Rows are points. Each copy is the shape, with its points in the same order, stretched, turned, moved and blurred by noise. Some copies are also mirrored. Which?

Shape (5 x 2):
[[  0 -11]
 [ 51  75]
 [  3 -27]
 [-20 -12]
 [ 15  54]]
Copy 1, 5 rows:
[[ -3  -5]
 [ 23 114]
 [  5 -17]
 [-19 -11]
 [-10  68]]
Copy 1 is: only turned
Copy 2 (5 x 2):
[[-28   4]
 [  1  91]
 [-39 -18]
 [ -8 -15]
 [ 14  42]]
Copy 2 is: mirrored
Copy 3, 5 rows:
[[-26  -2]
 [ 65  21]
 [-45   4]
 [-28 -23]
 [ 33  -5]]
Copy 3 is: mirrored

Shape (8 x 3):
[[-55  36 -40]
 [-65  44 -25]
 [ -2 -52  30]
 [ 58 -21  20]
 [ 31 -51  20]
 [ 17  15  51]
 [ 27 -20  -4]
 [  6  21  31]]
Copy 1 (8 x 3):
[[-36  73 -21]
 [-53  70 -16]
 [ -8 -51 -11]
 [ 34 -29  31]
 [ 22 -50   0]
 [-20 -13  51]
 [ 21  -8   8]
 [-21   5  36]]
Copy 1 is: only turned
Copy 2 (8 x 3):
[[ 12   3 -76]
 [ -9  14 -86]
 [-32 -57  27]
 [  9 -15  58]
 [ -9 -49  46]
 [-32  12  34]
 [ 12 -22  18]
 [-31  14  13]]
Copy 2 is: only turned
Copy 3 (8 x 3):
[[-52  69 -38]
 [-46  85 -25]
 [ 45 -15  13]
 [ -8 -44  56]
 [ 30 -45  28]
 [  1  25  68]
 [-11 -29  23]
 [-13  30  51]]
Copy 3 is: mirrored

Shape (10 x 4):
[[-18 -46  20  -7]
 [-40  13 -65 -53]
 [ -7  28  40 -61]
 [-51  26 -62   2]
 [ 11 -23 -16  10]
 [-15 -16 -55 -50]
 [ 40  24 -39  38]
 [ 16  38  30  32]
 [  3 -19 -17 -62]
 [ 50  -9  25 -19]]
Copy 1 (10 x 4):
[[-43  -9   4 -49]
 [-31  34 -88  10]
 [ -6  92  -4 -25]
 [-64  17 -59  43]
 [-18 -19  -3  -3]
 [-11   8 -74 -13]
 [  6 -12   7  63]
 [-17  38  52  33]
 [  3  28 -47 -34]
 [ 30  19  27 -17]]
Copy 1 is: only turned
Copy 2, 10 rows:
[[-33 -41  -9 -30]
 [-34  74 -46 -64]
 [ 10   5  31 -82]
 [-38  63 -32  -8]
 [  1 -25 -42   1]
 [-21  46 -56 -65]
 [ 51  -2 -49  30]
 [ 41 -32  26  13]
 [  0  17 -41 -74]
 [ 53 -44 -23 -28]]
Copy 2 is: only turned
Copy 3 (10 x 4):
[[  5 -18  22  37]
 [-22  67  69  -7]
 [ 15 -13  21 -56]
 [-59  72  27  -1]
 [ 11  26  -3  33]
 [  2  54  65  12]
 [ 12  73 -49  15]
 [ -1  12 -57 -19]
 [ 31  22  56   1]
 [ 59   2 -12   1]]
Copy 3 is: mirrored
Copy 4, 10 rows:
[[  6   6 -48  33]
 [-49 -40 -32 -58]
 [  4  62 -22 -51]
 [-72 -39  -3 -24]
 [ 16 -23 -11  13]
 [ -9 -43 -48 -41]
 [ 19 -32  47  -6]
 [  4  32  44  10]
 [ 18 -10 -50 -43]
 [ 59  16  -6 -14]]
Copy 4 is: mirrored

Shape (10 x 4):
[[ 46 -32 -15 -56]
 [-12  39   2  37]
 [-43 -41   4  39]
 [ -8 -11  -6 -24]
 [  3  62  10  34]
 [ 52 -52   9  40]
 [ -5 -19 -16   6]
 [ 15   3  -3 -11]
 [-40  39 -79   3]
 [ 41 -61 -51   5]]
Copy 1 (10 x 4):
[[-29  42 -66 -29]
 [ 59  -8   4  24]
 [-20 -22  52  17]
 [ -3  33  -6  -8]
 [ 88  -7 -13  13]
 [-30 -65 -36 -14]
 [-13  10  -7  23]
 [ 15  24 -25  -9]
 [ 32  53 -19 100]
 [-67 -12 -60  35]]
Copy 1 is: only turned
Copy 2 (10 x 4):
[[  34  -42  -41  -34]
 [  -8  -21   14   64]
 [ -57  -30  -38   16]
 [  -6    1  -33   -2]
 [   7   -1   39   64]
 [ -14 -103  -11    9]
 [ -10  -35  -35   21]
 [   9  -16   -6   11]
 [   7   26  -63   76]
 [   5  -99  -68    7]]
Copy 2 is: only turned
Copy 3 (10 x 4):
[[ 13 -80 -51 -13]
 [ 13  53  35 -14]
 [ 16  -9  64  11]
 [ 23 -33   7 -27]
 [ -3  66  20 -22]
 [-20 -29   3  44]
 [ 33 -13  13   1]
 [ 10 -11  -9 -18]
 [103  49  15 -16]
 [ 50 -44 -16  52]]
Copy 3 is: mirrored
Copy 4, 10 rows:
[[  64    5   11  -43]
 [ -39   41  -47  -12]
 [ -18   -5  -33   49]
 [  11   -2  -10   -9]
 [ -43   56  -54  -32]
 [  31   59   13   28]
 [  21    5  -33    4]
 [  16   18  -16  -33]
 [  12  -15 -110  -45]
 [  81   20  -27   12]]
Copy 4 is: only turned

Shape, 10 rows:
[[-27  15  27 -18 -17 -37]
 [-27 -30  19  37  -4   3]
 [ -1 -25  -2 -90  30  16]
 [-19 -44 -22 -68 -13  15]
 [-74  22  -3 -36  82  -1]
 [  1   1 -43  38  -6   8]
 [ -6 -45  17  27 -16  54]
 [ 21 -14 -25  38   7 -10]
 [-36   5 -23 -31  -6  34]
 [ 12   9  -1 -12  57   9]]
Copy 1, 10 rows:
[[ -61    2   -3  -25    3   12]
 [   8   22   -8  -10   62   11]
 [  -4  -65  -65  -20  -39   78]
 [ -26  -45  -66   35  -26   62]
 [ -41  -50 -121  -97    9   -4]
 [  33  -22   12   14    7  -44]
 [  45   40   -9   23   34   44]
 [  43  -23   34  -11   23  -28]
 [ -14   -6  -60   12  -35   13]
 [  46  -37  -22  -72   -7   11]]
Copy 1 is: only turned
Copy 2, 10 rows:
[[-28  46 -30  11  15  35]
 [-69 -18 -13   2  30 -16]
 [ 79  10  -6  36  87 -20]
 [ 41  12  -1  67  68 -11]
 [ 22  14 -72   8  93  76]
 [  4 -37  -7  21   0  21]
 [-61 -37  41  13  43 -30]
 [ -3 -38 -19   7   7 -19]
 [ 10  -6   5  49  37  49]
 [ 50 -27 -17 -33  55   0]]
Copy 2 is: mirrored

Shape, 11 rows:
[[ 15   6 -40 -36   1  42  12   7]
 [-51  35 -24 -36  23  -5  26  54]
 [ -7   0  -6  64 -23 -56   0   7]
 [  0   7 -24 -22  68  30  24  62]
 [ 33 -73 -26  46 -49 -15 -52 -23]
 [  1  45 -33 -36  73  38  46   1]
 [-51 -28  10 -49  -2 -14 -67  -3]
 [ -3 -42   3  26 -34  41  -5  -6]
 [ -5  26  47  30 -24 -51 -43  29]
 [ 14  -1   2 -62   9 -17  27  35]
 [ 27  17 -56  23 -18  32 -28  13]]
Copy 1:
[[ 59  -7  25   7   5   9  39 -18]
 [ 16  -8 -10 -30  45   6  72  53]
 [-44  97  -4 -28 -21   2 -23  -1]
 [ 18 -25  46  26  38  50  55  58]
 [  6  70  -5   3 -97  48 -62 -41]
 [ 26 -31  42  15  85  19  45  -2]
 [ 15 -56 -74 -13 -40  25 -18  25]
 [ 10  30   8  41 -53  10  23 -45]
 [-46  47 -24  -6 -51 -57 -40  49]
 [ -5 -35  30 -33   2  -6  36  36]
 [ 75  68  19  22 -19   5  -3  -4]]
Copy 1 is: mirrored
Copy 2 (11 x 8):
[[ 50   6 -39  -9  -5 -20  19  25]
 [-12  41 -52  21  30 -15   7 -41]
 [-24  -6  61  51 -20  13  -7 -20]
 [ 36  59 -53  25  31  19  31   0]
 [ 15 -82  48  26 -28  46  -8  48]
 [ 67  48 -39   8  30 -32  40 -16]
 [  0 -66 -15  -6  45  57 -23 -39]
 [  8 -36  22 -23  13  26  26  61]
 [-19  16  63   5 -15  54 -37 -55]
 [ 17   0 -37   0 -33  11  41 -45]
 [ 38  24  -4  13 -13 -12 -30  46]]
Copy 2 is: mirrored
Copy 3, 11 rows:
[[ 13  -1 -11 -39 -38  51   6 -45]
 [-14  71   9 -28   6  16  64 -59]
 [-58 -12  -3  -9  -9 -50  12  52]
 [-35  51 -60 -22  -1  42  47 -74]
 [-32 -96 -10 -57   0 -29 -56  55]
 [ 16  59 -57  13 -51  46  23 -91]
 [ 29   3  20 -48  86  -2 -17 -33]
 [-39 -67  23  -5  -3  21 -23  -4]
 [-16   1  -1   1  49   2  31  72]
 [ 30   5 -23 -32   2   1  75 -34]
 [-23   0 -12 -48 -41  57 -26  22]]
Copy 3 is: only turned
Copy 4, 11 rows:
[[ 25  -6   3 -14  43  10  31 -18]
 [ 23  13  57  71  56 -31  -7  -6]
 [-36 -51  -1  62 -56 -29 -25  11]
 [ 57 -13  36  38  59  13  11  31]
 [-69 -72 -47 -41 -42  15 -48   0]
 [ 53   2   8  40  79 -15  79  25]
 [-70  29 -22   6  67 -41 -70  22]
 [-48 -11  12 -38 -15  34  -2  -1]
 [-37  28 -35  81 -55 -32 -62  29]
 [ 49  -4  15   5  28 -53 -18   8]
 [  0 -24 -31  23  -6  41  13 -32]]
Copy 4 is: mirrored
